Each row is a point. The last column is the point's height on a tilted bowl or saddle (a function of degree 2), plus a little noise. Along how many of its main directions does it bend up, bend down or stay straight?
In the rows, zero is written as 128.

Points (11 x 3):
[[ 83 136 141]
 [ 73 169 143]
 [171  88 197]
 [118 141 142]
 [ 99 174 139]
 [170 105 187]
 [ 87 140 140]
 [168 166 175]
 [ 71 147 144]
 [139 125 154]
 [118 152 141]]
Directions: 2 up, 0 down, 0 straight

Points, 15 rows:
[[ 85 137 122  79]
 [166 120  97 140]
 [116 120 127 104]
 [148 210 153 164]
 [156 117  66 152]
 [167 135 172 168]
 [129 189 193 195]
 [ 74 124 161  80]
 [110 146 154 123]
 [142  48 140 100]
 [116  71 121  81]
 [114 167 113 118]
 [147 117 126 126]
 [176  97 128 140]
 [109 148 116 108]]
Directions: 1 up, 1 down, 1 straight

Points, 16 rows:
[[153 153 177 162]
 [ 75 104 156  62]
 [101  90 123 104]
 [141 112 134 111]
 [147  70 159  97]
 [155  53 140 103]
 [158 115 120 103]
 [132 123 120 102]
 [149  91 129 113]
 [122 123 156 114]
 [171 131 134  99]
 [179  99 117  96]
 [176 101 188 121]
 [181 131  87  62]
 [171 121  43  82]
 [131  77 112 130]]
Directions: 1 up, 2 down, 0 straight

Points:
[[126 163 138 123]
 [ 73 125 102 181]
 [143 141 194 138]
 [139 110 153 140]
 [ 89 178  43 232]
 [163 167 138 122]
 [112  94 101 145]
 [115 163 120 134]
 [133 138 110 140]
 [122 145 115 139]
 [ 80 145 178 156]
 [ 73 137 145 167]
 [104 108 146 149]
 [179 182 141 119]
 [198 106 154 164]
 [104  85 116 146]
 [108  78  96 141]]
Directions: 2 up, 1 down, 0 straight

Points, 23 rows:
[[ 73  82 162 112 117]
 [ 32 161 193 151 246]
 [139 104 103  63 143]
 [181 129 154  80 139]
 [131 142 156 109 156]
 [137  84 172 181  86]
 [129  92  85 113 144]
 [146  73 117 136 151]
 [ 86  98 132  85 138]
 [177 149 109 113 138]
 [161 144  71  89 128]
 [133 127 158 105 150]
 [108 102 128  94 142]
 [154  77 101 140 169]
 [132 133 127 136 146]
 [172 121 106 142 157]
 [111 167  95 142 125]
 [189  48 170 166  76]
 [172 120 144 135 132]
 [150  87  79 124 167]
 [118  76 112 134 136]
 [109  97 147  92 139]
 [166 116 141 120 140]]
Directions: 1 up, 2 down, 1 straight

Points, 21 rows:
[[113  40 136 195 184]
 [132 203  62 154 200]
 [114  73 123 199 153]
 [131 154 137 150 146]
 [ 83 108 130 139 123]
 [ 53  89  51 100 136]
 [111 101 172 149 131]
 [102  96 115 117 141]
 [132 142 143 114 140]
 [129  92 123  87 150]
 [170 103  99 109 161]
 [151 115 115 167 172]
 [119 126 179 150 113]
 [181 148 137  84 208]
 [155 107 155 112 169]
 [118  68 138 124 169]
 [135 149 179 151 128]
 [107  72  76 147 133]
 [110 114 185 135 111]
 [120 120 121 136 139]
 [109 112  94 148 131]]
Directions: 1 up, 1 down, 2 straight

Points, 43 rows:
[[140 168 178 192 132 116 169]
 [152 123 110 174 119 113 135]
 [139 142 165 108  45 143 179]
 [150 129 170  69 152 178 225]
 [141 134 120 167 111 142 136]
 [134 131 124 114 113 111 122]
 [164 154 125 120 156 126 138]
 [136 116 108 184 150 150 134]
 [117  86  55  41 105  61  45]
 [164 114 139 122 175 112 146]
 [136 156 122 142 115  82 126]
 [141 177 106 169  98 112 155]
 [ 84 119 141 123 156 154 149]
 [158 130 111  75 151 122 133]
 [ 92 125 110 142 113 136 120]
 [142 112 153  78 158 167 196]
 [132 149 143  91  81 109 142]
 [126 142 141 119 115 144 148]
 [135 148 170  90 113 101 152]
 [178 150  80 141 199 185 180]
 [ 83 135  93 190 136 122 128]
 [118 138  65 133 120  74 105]
 [102 137 168  76 153  49 137]
 [182 181 147 142 104 150 188]
 [155 122  99 157  85 159 129]
 [137 120 168 151 170  76 141]
 [142 131 157 131 166 178 170]
 [110 118 168  72 101  76 138]
 [ 72 112 128 122  94 185 126]
 [134 133 193 149 136 122 162]
 [169 111 151 116 157 132 155]
 [ 87  98 136 136  56 121 114]
 [184 135  76 143 134 150 153]
 [146 120 215 137 109 148 183]
 [167 125 177  48 106  79 114]
 [ 90 178  91 149 194 114 101]
 [139 127  92  70 132 194 174]
 [ 91 112 115  93 146 139 146]
 [ 95 190 116 140 149 121 121]
 [120 210 118 121 203 154 102]
 [136 142 109 107  41 173 151]
 [128 111  82 127 164 153 137]
 [172 136 126 133 207 122 156]]
Directions: 3 up, 2 down, 1 straight

Points (38 x 7):
[[104 103 110  81 126 125 156]
 [183  86 116 110 123  79 125]
 [160 165  86 145 112 147  85]
 [ 95  52 140  77 140  45  76]
 [206 154 128  73 132 140 128]
 [157 153 119 168 135  93  98]
 [128 159 126 114  88 128 117]
 [174 102 157 157 142 154  91]
 [101 163  62 115 113 142 143]
 [ 65 101  80  75 105 100 177]
 [139 135 134 114 150 214  54]
 [133 105 192 130 164 133  82]
 [116  39 162 168  91 151 147]
 [117 156 138  90 141 124 116]
 [151  74 145 145  88 134 144]
 [112 158 131 158 153  98  96]
 [ 65  93 127 136 104 164 165]
 [102 148 187 104 100 108  92]
 [108 143  73 122 130  76 116]
 [ 55 108  80 110 147 144 196]
 [130 195 146 161 126  62  94]
 [ 93 147 157  79 123  74  75]
 [171 103 100 108 101 133 126]
 [159  54 176 168 147 107  81]
 [139 135  57 155 191 161  95]
 [142 169 137 132 107 160 100]
 [ 86 110 128  71 106 128 140]
 [ 79  98 153 107 124  86  90]
 [ 92  81 117  96 178 117 148]
 [125 148 148  59 150 107 130]
 [151 174 148 136 178 134  97]
 [ 76 139  60 146 150 138 163]
 [166 125 112 149 121  91 105]
 [ 89  69 150 156  87 136 158]
 [138 175 137  99  94 120 106]
 [125 146 169 125 100  94 116]
 [126 148 121 174 148 136  94]
 [108 153  98 102 112  75 105]]
Directions: 2 up, 3 down, 1 straight

Points (47 x 7):
[[122 158 152 160 111 130 106]
 [164  93  98 195 136  70  78]
 [ 94  78  71 112 107 167 175]
 [143 102 173 151 131 131 135]
 [127  87 155 131 108 102 130]
 [117 149 109 138 161 106  82]
 [100 145  98  83 134  90  86]
 [ 84 126 162 185 170 135 146]
 [ 79 136  57  96 136  53  24]
 [194 171 155 142  90 123 126]
 [124 189 177 133  83 116  94]
 [ 79 111 167 176 155 118 139]
 [ 71 127 134 130 175  82  73]
 [133  90 162 141  95  52 129]
 [169 181 123 164  88  35  78]
 [153  82 108 138 153 145 118]
 [136 134 129 168  52 125 127]
 [201 134 168 140 108 188  92]
 [136 174 157 150 166  77  88]
 [ 87 122 123 122 117 109 106]
 [160 110  54 121 141 122  77]
 [ 67 159 126 135 175 194 147]
 [123 115 137 166  71 151 127]
 [131  86 162  67 119 205 103]
 [ 89  74 111 124 156 129 147]
 [ 50  84 153 135 114  99 112]
 [151 102 136 126 106 122 127]
 [107 111 192 132 188 135 144]
 [135 165 122 148 135  97  80]
 [103  95  50 144 116 145 133]
 [111 133 128 180 107 155 113]
 [111 141 134  94 122 157 122]
 [114 175 115 155  91 160  74]
 [168 200 137  61 123 139 151]
 [ 93 110 130 153 101  98 120]
 [145 153 108 140 168 146 101]
 [178 149 157 137  65 173 100]
 [201 151 129 110 137  93 101]
 [102  97 165 112 170 168 145]
 [139 118  93  89 110 156 135]
 [157 140 130 100 145 158 125]
 [164 128 144  56 129 129 128]
 [100 106  90 142 158 158 138]
 [120 120 163 115 148 113 114]
 [189 160 140 124 146 164 113]
 [128 163 130 153 162 160 114]
 [109 150 118 118 159  52  35]]
Directions: 3 up, 3 down, 0 straight

Points, 66 rows:
[[164  72 141 121 176 130 102 186 171]
 [122 148 111 152 121 112 130 174 130]
 [172 121 106 101 115 104 143 129 135]
 [117 187 145 139  87 115 125 115 157]
 [140  92 146  84 114 127  84 149 158]
 [130 163 136 103 175  54 138 149 164]
 [115 156 135 159 109 118 123 104 133]
 [130 119 151 148 191 149 220 159 172]
 [115 121  60 130 220 144  65 167 184]
 [133 127  69 101 127 160 131 138 117]
 [121 165 106  84  92 121 186 159 112]
 [ 92 116  90 160 149 178 169  99 119]
 [122  55 169  86 148 127 167 157 161]
 [185 130 106 142 101  94 102 120 146]
 [180 143 130 105 156 165 115 140 179]
 [183 184  77  92 126 214 126 182 210]
 [115 113 134 144  86 107  50 137 141]
 [166 110 127 152 119 166  92 103 150]
 [145  88  77  77 160 180 117 148 167]
 [151 122 143 133 125 205 118 113 175]
 [101 174  69 140  90 128 108 132 104]
 [157 161 138 140 142 172 130 179 179]
 [147 127 130 170  98  98 188  16 117]
 [ 73 111 106 115 146 151 169 111 111]
 [102 171  82 113 144 102  88 155 136]
 [129 114  84 103 130 158 154 138 118]
 [172 120 132 161 139  98 173 187 146]
 [142 122  99  95 149  79 202 114 124]
 [170 139 116 127 155 153 127 123 161]
 [184 116  90 100  49  67 136 131 147]
 [205 160 150  95 171 111 160 117 155]
 [128 147  89 129 130  85  87 180 140]
 [108  81 118 136  91 113 104 185 100]
 [171 125 145 130 159 137 142 101 148]
 [ 82 129 126 172  45 135 176 133  77]
 [144  96 165 108 134 130 131 162 146]
 [163 105 123 166 101 119 158 131 121]
 [107 122 193 135 120 133  92 118 161]
 [101 134 119  36  81 115 163 192 108]
 [155 129 150 121 133 132 110 218 154]
 [130 123 121 139 159 120 149  88 134]
 [115 142 173 113  74  94 149 156 148]
 [129 106 155  68 167 163 143 150 185]
 [162 133 139 117 119 124 178 124 132]
 [116  87 106 150 151 135  75 108 150]
 [196 178 149 131  94 190 165 106 218]
 [113  91 174 141 121 143 136 173 136]
 [102 107 189 113 176 124 181 126 159]
 [130 129  94  50 150 106 116  94 158]
 [116 164 156  60 100  44 123 127 188]
 [ 86 134 109 166 107 134 108 157 104]
 [128 183 119  24 125 102 138 181 159]
 [119 110 150  88 173 104 126 145 161]
 [168 168  98 189 171  74 140 150 201]
 [124 156 145 216 120 147 170 151 160]
 [185 161 106 157 116  98 107  98 157]
 [137 150 148 121  90  61 115  66 154]
 [149 179 120 136  91 155  53 128 160]
 [129 112 149 137 144 230 163 182 190]
 [114  66 188 149 139 171 112 184 164]
 [145 123  85 137  99 126 116 136 117]
 [151 150  38 150 106  84 153 120 148]
 [121 107 142 148 137 111 130  79 129]
 [111 171 114 128 150 107 126 105 142]
 [118 102 146 156 171 102 109 154 159]
 [110 125 106 156 160  89 179  89 131]]
Directions: 4 up, 1 down, 3 straight

Points:
[[160 136  38 147  97 101  91  78  78]
 [136  98 123 170 111 118 118 131 154]
 [ 95 115 105 155  87 139 126  90 103]
 [104  94 120 116  87 117 149 149 134]
 [128 153 105 112  39 105 119  67  81]
 [140  79 137  85  63 128 174 132 161]
 [146 128 121 144 170 146 158 128 180]
 [190 123  96 164  93 140 101 124 139]
 [159 104 164  94 137 136 150 164 155]
 [120 135 135 190 151 125  45  78  83]
 [152 120  51  87 174  59 132 167 129]
 [188 140 171  59 114  63 111 130 207]
 [192 133 176 237 147 126  77 148 124]
 [141 123 151 110  91 139 153  55 145]
 [107 199  80 130 135 142 100 110  95]
 [126 100  72 190 218 168  83 130 175]
 [175 162 184 118 141 124 122 129 149]
 [145 138 150  63 212 185  86 102 124]
 [169 178 106 144  79 136 112 165 125]
 [176 152 110 111 146 137 100 136 153]
 [145 129  81 157 117 116 163 165 185]
 [ 67  86 174 170 102 135 155 162 150]
 [ 88 163  90  94  92  90 105 136  88]
 [100 149 120 123  90  82 122 126 118]
 [115 119 125 153 173 119 161 151 157]
 [109 125 185 145  85 103 111 120 101]
 [176 140  91 160 127 110 142 206 178]
 [158 111 191  91 124 141 153 131 160]
 [152 158 118  72 164 109 108 137 158]
 [142  71 145 105 164 105 143 157 142]
 [191 177  81  82 119 160  90 125 143]
 [136 140 128 181 120  98 147 146 174]
 [158 114 148  86 115 122 113 172 137]
 [ 52 145 138 148 106 151 111 117  82]
 [155 116 154  91 176 106  65 135 108]
 [115 172 158  87  78 118 168 130 150]
 [107 157 157 118 160 119 132 168 111]
 [135 185 159 117 226 119 146 147 119]
 [108 109 158 108 120 202  71 115  61]
 [192 122 206  97 111 154  88 122  89]
 [142 122 102 160 152 110 103 140 151]
 [159 150  99  96 175 168  88 156 133]
 [111 121 114 122 118  90 113 159 124]
 [151 121 118 112 145 109 178 114 185]
 [120 135 172 152 152  91 191 149 152]
 [156 166 147 139 139 114  60 130 102]
 [ 34 123  84 165 184  58 206  82  48]
 [ 83 184 134 184 141 124 159 155 140]
 [151 157 143 159 188 122 166 110 181]
 [109 149 153  83 144 130  78 181  86]
 [165  95 112  75 229 131  90 179 108]
 [127 159 115  91 176 139 114  77 125]
 [119 152 130  72 116 127 133 106 145]
 [127 129 122 146 119 121 159 210 142]
 [ 97 124  81 128 123  79 152  77 107]
 [149  60  67  97 190 124 142 137 120]
 [179 133 128 184 147 106 121 114 174]
 [113 147 126 154 114 111 105  71 104]
 [142 118 174 141 140 115 145 155 145]
 [142 154 114 167 111 158  99 106 127]
 [ 98 102 124 119 163  87  93 127  95]
 [137 196 128 151 114  72 127 111 156]
 [177 158 167  77  72 143 123 107 150]
 [ 81  81 107 121 114  92  98 158  94]
 [103  56 129 141 137 162  92 166 133]
 [ 92 149 103 116 122 140  76 154  78]
 [103 155  97 136  78 122 117  91  88]
 [113 141 107 202 134  96  81  93 125]
 [116 105 130 170 201  83 138 117 138]
 [101 162  88 118 117 141 127 137 108]
 [130 123  42 168 103 137 145 152 170]
 [ 95 132 115 134 103 110 152 162 131]
 [215 121 129  99 154 136 146 102 203]
 [170 172 120 162 134 149  92 126 141]
 [ 83  93 151  82  91 149 117 143  86]
 [ 94 153 101 137 159 115 165 163 123]
 [173 175  94 165 104 116 126 132 169]]
Directions: 1 up, 3 down, 4 straight
